Each row of a before or after table is a point. One or more steps were done to the points. Then noise was added and the rows were shuffled. The steps act on columns, c1 being the first. What was done? A step turns or swaps two columns, mirrors them in a line or flattens them onto one, adds a multiple of one to another, or multiplies or shifts one. Angles are multiples of 10 degrees, from the lower column toward the higher: turns from -170 to 170, lines from 10 to 170 but not 90. Use the fewest steps. Two steps may share a column if one is a turn and the other turns, adds or multiplies; they go together, in the order done. Otherwise the lowest column goes first.
(in the rows, 128 means zero)

Before:
[[ 95 159 181]
 [ 94  60 161]
 [166 142 107]
 [151 137 183]
 [114 116 169]
 [106 108 132]
 [146 159  62]
 [120   7 136]
 [159 109 128]
 [142 146  92]
 [112 140 184]
 [162 115 152]]
After, 12 rows:
[[163 113 109]
 [139 110 108]
 [ 71 161  73]
 [133   8 200]
 [162 116 161]
 [100 146  96]
 [188 134 120]
 [122 110 162]
 [175 142 158]
 [122 143  80]
 [150  60 204]
 [167 161 163]]
Steps: turn c1 and c3 by -70 degrees; add -0.5 times c2 to c3

Before:
[[120 156  71  90 122  75 156 154]
 [123 171  99  88 103  83 135  67]
 [ 55 124  85  90 112  83 188 122]
 [153  99 131 162  90 145  76 164]
 [152 149 126 155 156 137 146 105]
 [116 208 124  71 107 108 155 121]
 [ 96 118  86 136 105 172 111 136]
 [ 97 105 152 217 101 157  88 186]
 [151 129 139 119 135 173 102 143]
 [159 127 113 200  60 182 116 181]
 [119 205  78 104 144 104 117 108]]
After (11 x 8):
[[156 199  82 121 138 165 108  71]
 [ 95 127 116  88 103  98 157 121]
 [138 122 123 143 133  87 170 152]
 [132 225  86  97 199 155 130 107]
 [119 254  78 152 176 138  99 111]
 [ 64 127  71 108 111 146  56  91]
 [111 167  61  96 146 166  88 146]
 [ 74 111 219 104  81 114 175 165]
 [128 163 182  76  69  75 160 190]
 [167 139 150 111 168 116 113 123]
 [132 110 160 113  76 133 184 172]]
Steps: turn c1 and c8 by 30 degrees; multiply c2 by 1.6; turn c2 and c5 by 30 degrees; mirror c3 and c4 in the line at 30 degrees; turn c6 and c7 by 160 degrees

Before, 10 rows:
[[102  90  65 135 207  98 152 116 125  91 142 103]
 [129 189 149  74 119 184 193 139 196  93  31 163]
 [186  92 170 113 127  80 122 130 156  99 126 100]
 [137  88  85 123 176 147 103  92 161 118 129  53]
 [ 87 152 109  23 121 184 136 168 182 102  88 199]
 [ 89  99  65 120 192 166 172 144 193  97 209 104]
 [173  62 158 197 180 125  68 190  87 115 162  86]
 [128 101 165 143 121 140 125  87 159 115 101 158]
 [ 96 224 100  88 124 147 132 126 195  75 122 162]
 [105  81 113 164 156  99 119 170 140 170 148  78]]
After (10 x 12):
[[158  90  97 120 178 129 108  82 208 115 131 125]
 [117 148  85  21 119 149 138 182  79 104 210 112]
 [134  89 199 124 125 132 125 131 163 100 143 121]
 [124  62 168 197 179 117  72 209 152 106  67 135]
 [118  81  97 167 158 122 110 183 180 167 111 118]
 [140  98  44 115 193 133 177 148 174 105 115  34]
 [100 103 151 141 123 125 126  76 111 118 172 125]
 [144  91  48 136 209 126 159 114 150  97 110 127]
 [129 225  85  89 122 137 141 129 120  75 189  85]
 [112 188 145  65 121 140 194 142 118 106 249 156]]
Steps: add -0.3 times c5 to c1; turn c1 and c3 by 50 degrees; flatten c4 and c6 onto the line at 170 degrees; turn c7 and c10 by 10 degrees; multiply c8 by 1.3; turn c9 and c12 by 70 degrees; turn c11 and c12 by -130 degrees
